Rows are points. Two turns around zero, p and q, are shown by what they do to some points. Where does a point land after both, in the order given? Backwards means that the second turn is done in reverse. Each puzzle has new turns, and all numbers are rounded.

Turn p:
0.27 0.18 0.21 ->  0.33 -0.02  0.20
 0.09 -0.09 -0.59 -> -0.08 -0.37 -0.47
 0.22 -0.30  0.27 -> -0.07 -0.20  0.41
-0.39 -0.40 -0.12 -> -0.56  0.03 -0.08
 0.26 -0.20  0.21 ->  0.02 -0.20  0.33
-0.45  0.81  0.02 ->  0.37  0.75 -0.39
Turn q:
 0.07  0.09 -0.44 ->  0.32  0.03 -0.32
0.11 1.02 0.23 -> 0.23 0.97 0.34
 0.13 -0.31  0.32 -> -0.16 -0.31  0.31
-0.06 -0.44  0.18 -> -0.26 -0.39  0.08
 0.06 -0.40 -0.11 ->  0.00 -0.41 -0.09
-0.31  0.04 -0.18 -> -0.14  0.11 -0.32
Where do these land?
q, then p:  0.39 -0.53 -0.69 -> -0.24 -0.92  0.03
p, then q: -0.34  0.27  0.15 -> 0.17 0.43 0.01
q, then p: 0.07 0.29 0.20 -> 0.26 0.22 0.12
p, then q backwards: -0.12 -0.02  0.34 -> 0.05 0.23 0.27

Turn p:
-0.06  0.42  0.71  0.07 -> 0.10 0.20 0.80 0.06
 0.35  0.30 -0.24 -0.13 ->  0.19 -0.03 -0.07 -0.50
-0.23 -0.27 -0.15 -0.32 -> -0.34 -0.32 -0.17  0.08
-0.46 -0.52 -0.41  0.24 -> -0.37  0.11 -0.60  0.45
-0.15 -0.08 -0.43 -0.04 -> -0.24  0.01 -0.38 -0.10
0.55 0.15 0.52 0.17 -> 0.66 0.01 0.43 0.00
Turn q:
-0.57  0.01 -0.02  0.07 -> -0.51 -0.15 -0.01 -0.21
-0.03 -0.73  0.17  0.45 -> -0.11 -0.58 -0.40  0.51
-0.20  0.02  0.20 -0.22 -> -0.07 -0.18  0.26 -0.16
 0.16  0.33 -0.42 -0.45 ->  0.31  0.39  0.00 -0.51
0.64 0.36 0.07 0.14 -> 0.38 0.51 0.15 0.37
Where do these land?
q, then p:  0.56 -0.32  0.05 -0.09 ->  0.60  0.00 -0.26 -0.06
q, then p: -0.31 -0.20 -0.40  0.35 -> -0.46  0.11 -0.42 -0.10
p, then q backwards: -0.61 -0.17 -0.09 -0.26 -> -0.50 -0.02  0.14  0.46
p, then q:  0.25  0.60 -0.15 -0.43 ->  0.38 -0.35  0.40 -0.45
q, then p: -0.04  0.42 -0.05  0.19 -> -0.19  0.27  0.28 -0.16
q, then p:  0.16 -0.33  0.64  0.24 ->  0.36  0.25 -0.11  0.63

Turn p:
-0.16 -0.51  0.26 -0.37  0.16  0.57 -> -0.04 -0.50 -0.21  0.09  0.60  0.42
 0.52 -0.12 -0.01  0.33  0.06 -0.64 -> -0.21 -0.10  0.50 -0.10 -0.31 -0.63
0.15 0.80 0.44 0.46 0.21 0.13 ->  0.03  0.45  0.60  0.45 -0.42  0.44
-0.09  0.00 -0.32  0.46  0.02 -0.13 -> -0.06  0.10 -0.19  0.28 -0.31 -0.34
 0.29  0.16 -0.40 -0.17 -0.53 -0.18 ->  0.40  0.01 -0.10 -0.51 -0.36 -0.22
-0.31 -0.04  0.29 -0.41 -0.36  0.15 -> -0.12 -0.01 -0.24 -0.41  0.17  0.49
-0.38 -0.29 -0.26 -0.30  0.44  0.10 ->  0.01  0.05 -0.35  0.19  0.64 -0.16
Turn q:
0.24 0.32 0.10 0.30 0.00 0.68 -> -0.13  0.24 -0.17  0.46  0.01  0.64
 0.05  0.50  0.42  0.31  0.42 -0.22 -> -0.23  0.70  0.04  0.34  0.05 -0.30
-0.22 -0.93 -0.16 -0.35  0.21 -0.36 ->  0.25 -0.62  0.17 -0.48  0.57 -0.45
-0.16  0.24  0.13  0.60  0.04 -0.05 -> -0.28  0.12  0.15  0.56 -0.13 -0.15
-0.44 -0.40 -0.25 -0.29 -0.21 -0.33 -> -0.04 -0.55  0.20 -0.46 -0.07 -0.31
-0.35 -0.38 -0.75 -0.29  0.15 -0.43 -> -0.10 -0.69 -0.35 -0.45  0.05 -0.56
-0.03  0.15  0.25 -0.33 -0.22  0.19 -> -0.02  0.19  0.18 -0.29 -0.13  0.33
 0.45  0.24  0.16  0.23 -0.25 -0.03 ->  0.34  0.30  0.00  0.32 -0.29  0.12
 0.45  0.25  0.09 -0.19 -0.12  0.54 ->  0.19  0.30 -0.23  0.00 -0.05  0.66
Where do these land?
q, then p: -0.17 -0.10  0.46  0.01 -0.37 -0.09 -> -0.26 -0.11  0.31 -0.15 -0.04  0.45
q, then p: -0.18  0.37 -0.13  0.02 -0.28  0.29 ->  0.04 -0.07 -0.46 -0.04 -0.17  0.32
p, then q: -0.23 -0.39  0.18  0.10  1.19 -0.43 -> -0.70  0.34  0.26  0.46  0.39 -0.90
p, then q: -0.14 -0.60  0.82 -0.06 -0.27  0.28 -> -0.43 -0.61  0.28 -0.22  0.62  0.38
p, then q: -0.01  0.11 -0.34 -0.21 -0.48 -0.14 ->  0.27 -0.02 -0.30 -0.42 -0.28  0.06
q, then p backwards: -0.06 -0.05 -0.27 -0.54  0.12  0.12 -> -0.16 -0.22  0.02 -0.39 -0.41 -0.06
q, then p backwards: -0.08  0.46 -0.08  0.24  0.10 -0.10 -> -0.29  0.05 -0.07  0.42  0.01 -0.19
p, then q backwards:  0.81  0.27 -0.12  0.14 -0.32 -0.02 ->  0.05 -0.18  0.10 -0.10 -0.78 -0.45
q, then p:  0.07 -0.06 -0.51  0.30  0.29  0.09 -> -0.02 -0.07 -0.32  0.28 -0.06 -0.51

Turn p:
 0.11 -0.13 -0.21  0.22 -0.76  0.03 -0.15 -0.32 ->  0.51 -0.40 -0.22  0.22  0.05  0.01 -0.36  0.42
-0.11  0.51  0.14 -0.19 -0.28 -0.11 -0.44  0.30 -> -0.04  0.42  0.33  0.00 -0.26  0.02 -0.52  0.29
 0.66 -0.49 -0.36  0.58  0.25 -0.23  0.61  0.07 ->  0.31  0.02 -0.41  0.21  0.74 -0.01  0.88  0.04
 0.09  0.61 -0.22 -0.54  0.33  0.02  0.21  0.02 ->  0.14  0.49  0.14 -0.23 -0.61 -0.21  0.28 -0.22
 0.47 -0.36  0.02  0.70  0.44  0.08 -0.48 -0.20 -> -0.10  0.06 -0.67 -0.23  0.60  0.66  0.04  0.02
-0.34  0.31  0.29  0.18  0.25 -0.08  0.04 -0.21 -> -0.17  0.18 -0.09 -0.01  0.04 -0.15 -0.32 -0.50
-0.72 -0.28  0.09 -0.12  0.01 -0.11  0.38 -0.13 -> -0.35 -0.48  0.13  0.08  0.00 -0.57 -0.04 -0.31
 0.06 -0.09  0.01  0.28 -0.30  0.59 -0.14  0.20 -> -0.07 -0.17 -0.12  0.50 -0.13  0.47 -0.08  0.20
-0.39 -0.35  0.64 -0.75  0.07 -0.15  0.39 -0.01 -> -0.23 -0.48  0.88 -0.26 -0.03 -0.26  0.09 -0.47
 0.17  0.27 -0.39 -0.36 -0.02 -0.02 -0.41  0.28 ->  0.00  0.36  0.05 -0.25 -0.41  0.05  0.03  0.52
Turn q:
-0.36 -0.33 -0.29  0.24  0.00 -0.19 -0.24 -0.06 -> -0.11 -0.13  0.12  0.43 -0.26  0.00 -0.36  0.24
 0.29 -0.10  0.03 -0.88  0.06  0.32 -0.33 -0.50 -> -0.31 -0.17 -0.23 -0.84  0.28  0.00 -0.58 -0.19
 0.14  0.13 -0.13  0.09  0.37 -0.21 -0.02  0.49 ->  0.03 -0.06  0.19  0.25  0.44  0.23  0.28  0.24
 0.24 -0.12  0.69 -0.63  0.18  0.02  0.01 -0.46 -> -0.45  0.08  0.27 -0.89  0.05 -0.17 -0.03 -0.30
 0.22  0.27 -0.21  0.38 -0.46  0.02 -0.12 -0.55 ->  0.64 -0.04 -0.04  0.08 -0.19 -0.29 -0.37 -0.41
-0.29 -0.16 -0.26  0.27 -0.13 -0.02  0.61 -0.49 -> -0.12  0.10 -0.24  0.40 -0.29 -0.72 -0.04 -0.18
-0.46  0.11 -0.18  0.35  0.19  0.17 -0.17  0.18 ->  0.03  0.39 -0.05  0.46 -0.06  0.24 -0.15  0.25
 0.72  0.08  0.51  0.34 -0.24  0.15  0.29  0.97 ->  0.32 -0.23  0.02 -0.01  0.05  0.65  1.13 -0.37
-0.51  0.11 -0.16 -0.15  0.03 -0.26 -0.04  0.43 -> -0.02  0.06 -0.04  0.13 -0.03  0.06  0.11  0.73
Where do these land?
q, then p: -0.34  0.02  0.11 -0.42  0.11  0.27 -0.36 -0.29 -> -0.23  0.16  0.15 -0.22 -0.52  0.03 -0.33  0.28
p, then q backwards:  0.45  0.01  0.19 -0.35  0.30 -0.30  0.26  0.12 ->  0.27  0.39  0.57  0.06  0.15 -0.15  0.10  0.08
q, then p: -0.21 -0.22 -0.21  0.30 -0.65 -0.57  0.28 -0.50 ->  0.43 -0.16  0.21 -0.03  0.79 -0.21 -0.27  0.55
p, then q: -0.23  0.25  0.67 -0.09  0.29 -0.25 -0.11  0.26 ->  0.01  0.64  0.32 -0.43 -0.11 -0.03 -0.28  0.12
p, then q backwards: -0.19 -0.39  0.29  0.45  0.27 -0.17  0.41 -0.03 ->  0.55 -0.13 -0.25 -0.01  0.46  0.10  0.38 -0.03
p, then q:  0.30 -0.18  0.16 -0.35 -0.23  0.26  0.58  0.00 -> -0.17 -0.11  0.10 -0.05 -0.25 -0.17  0.40 -0.65
p, then q:  0.62  0.62 -0.45  0.41  0.36  0.18 -0.10  0.04 ->  0.72  0.16 -0.63  0.15  0.56 -0.16  0.04 -0.10
p, then q backwards: -0.43  0.34 -0.33 -0.22  0.22  0.23 -0.40  0.16 -> -0.64 -0.37  0.24 -0.18 -0.16  0.21  0.04 -0.21
q, then p:  0.04 -0.45 -0.43  0.27 -0.68  0.34 -0.56  0.24 ->  0.14 -0.59 -0.47  0.28 -0.06  0.58 -0.01  0.64

Turn p:
-0.18  0.21 -0.06 -0.13  0.67 -0.19  0.18  0.15 -> -0.19 -0.18  0.04  0.03  0.61  0.44  0.06  0.02
 0.12  0.21 -0.17 -0.23  0.25  0.20  0.11 -0.35 -> -0.04  0.34  0.12  0.35  0.21  0.16  0.09 -0.22
 0.08  0.17 -0.02 -0.09 -0.38 -0.47  0.55 -0.26 ->  0.22 -0.33  0.08  0.14 -0.01 -0.26  0.62 -0.38
 0.25 -0.09  0.14 -0.20 -0.16 -0.07  0.05 -0.41 ->  0.14  0.11  0.31  0.10 -0.08 -0.25  0.02 -0.35
-0.49  0.36 -0.44 -0.39  0.19 -0.01 -0.07 -0.12 ->  0.07  0.32 -0.48  0.08  0.61  0.12  0.16 -0.13
-0.08  0.14 -0.06 -0.31  0.47 -0.14  0.10 -0.13 -> -0.04  0.04  0.12  0.08  0.52  0.24  0.03 -0.20
 0.02 -0.07 -0.36  0.34  0.00 -0.35  0.35 -0.68 -> -0.22 -0.34 -0.14  0.60 -0.01 -0.27  0.13 -0.57
 0.19  0.11  0.55  0.63 -0.37  0.45 -0.63  0.74 ->  0.03  0.03  0.10 -0.29 -0.61 -0.19 -0.35  1.19
 0.08 -0.28 -0.24 -0.26 -0.03 -0.56 -0.21 -0.38 ->  0.36 -0.21 -0.06  0.08  0.21 -0.22 -0.30 -0.59
-0.30 -0.47  0.63  0.30 -0.28  0.63 -0.35  0.60 -> -0.40  0.22  0.00 -0.83 -0.57 -0.13 -0.33  0.63
 0.32 -0.29  0.02  0.35 -0.33  0.52 -0.08  0.85 ->  0.05 -0.02 -0.09 -0.33 -0.87  0.40 -0.14  0.59
Turn q:
-0.55 -0.27 -0.43  0.60 -0.47  0.08 -0.55  0.07 -> -0.16 -0.73 -0.36 -0.18 -0.67 -0.52 -0.14  0.02
 0.55 -0.06  0.55 -0.35  0.36  0.26 -0.58  0.70 -> -0.48  0.36  0.34  0.22  0.14  0.40 -0.96  0.35
-0.37  0.48  0.19  0.40  0.05  0.11  0.38  0.43 -> -0.21  0.36 -0.02 -0.34 -0.23 -0.17  0.42  0.61
 0.25 -0.43  0.09 -0.39  0.43 -0.26  0.22  0.47 -> -0.36 -0.09  0.38  0.27  0.71  0.16 -0.08  0.20
-0.27 -0.16  0.19  0.34 -0.34 -0.09  0.54 -0.57 ->  0.11 -0.11  0.17 -0.10 -0.36  0.02  0.79 -0.41
 0.12  0.55  0.38 -0.04  0.02 -0.31 -0.01 -0.34 ->  0.16  0.69  0.10 -0.11 -0.03 -0.17  0.04 -0.34
-0.34 -0.30  0.20 -0.32  0.18  0.18 -0.37 -0.41 -> -0.07 -0.25  0.03 -0.48  0.05  0.32 -0.29 -0.49
 0.26 -0.04 -0.34 -0.20 -0.33 -0.36  0.14  0.14 ->  0.35 -0.16  0.17  0.41  0.21 -0.33  0.02  0.08
 0.30  0.55 -0.56  0.44  0.15  0.32  0.48  0.27 ->  0.18  0.30 -0.67  0.34 -0.03  0.01  0.42  0.68
 0.10 -0.18  0.06 -0.13  0.14 -0.15 -0.39 -0.32 -> -0.07 -0.04 -0.04  0.02  0.10  0.02 -0.31 -0.49
-0.05 -0.13 -0.32 -0.34 -0.19  0.22  0.14 -0.43 ->  0.53 -0.33 -0.10 -0.06  0.08  0.26  0.10 -0.21
Where do these land?
q, then p: -0.21  0.34 -0.05  0.33  0.38  0.09  0.53 -0.19 -> -0.03  0.07 -0.17  0.16  0.12  0.45  0.66 -0.16
q, then p:  0.03 -0.29  0.38 -0.10  0.25 -0.15 -0.22  0.24 -> -0.28  0.16 -0.04 -0.28  0.35 -0.25 -0.18  0.17
p, then q backwards: -0.37 -0.50  0.15  0.12 -0.15 -0.77 -0.50  0.06 -> -0.60 -0.11 -0.55 -0.31 -0.08 -0.21 -0.69 -0.01
q, then p:  0.39  0.67 -0.01 -0.17  0.03  0.43  0.29 -0.53 ->  0.27  0.40  0.17  0.75 -0.27  0.31  0.34  0.26
q, then p: -0.53  0.00 -0.08  0.06  0.41  0.46 -0.22 -0.32 ->  0.20  0.59 -0.34 -0.10  0.06  0.26  0.00 -0.48
p, then q backwards:  0.05  0.15 -0.48 -0.30  0.48  0.23  0.12 -0.26 ->  0.61 -0.06  0.14 -0.12  0.44  0.03  0.13 -0.30
q, then p: -0.24  0.38 -0.06 -0.34 -0.03  0.19  0.21  0.07 ->  0.34  0.12  0.29 -0.05  0.03  0.42  0.08  0.09
p, then q:  0.62 -0.10 -0.03  0.23 -0.67 -0.22 -0.34  0.65 ->  0.21 -0.27  0.52  0.89 -0.26 -0.04 -0.43  0.22
p, then q:  0.27 -0.65  0.18  0.16 -0.71 -0.28  0.14  0.29 ->  0.51 -0.45  0.69  0.39 -0.10 -0.04 -0.14 -0.34
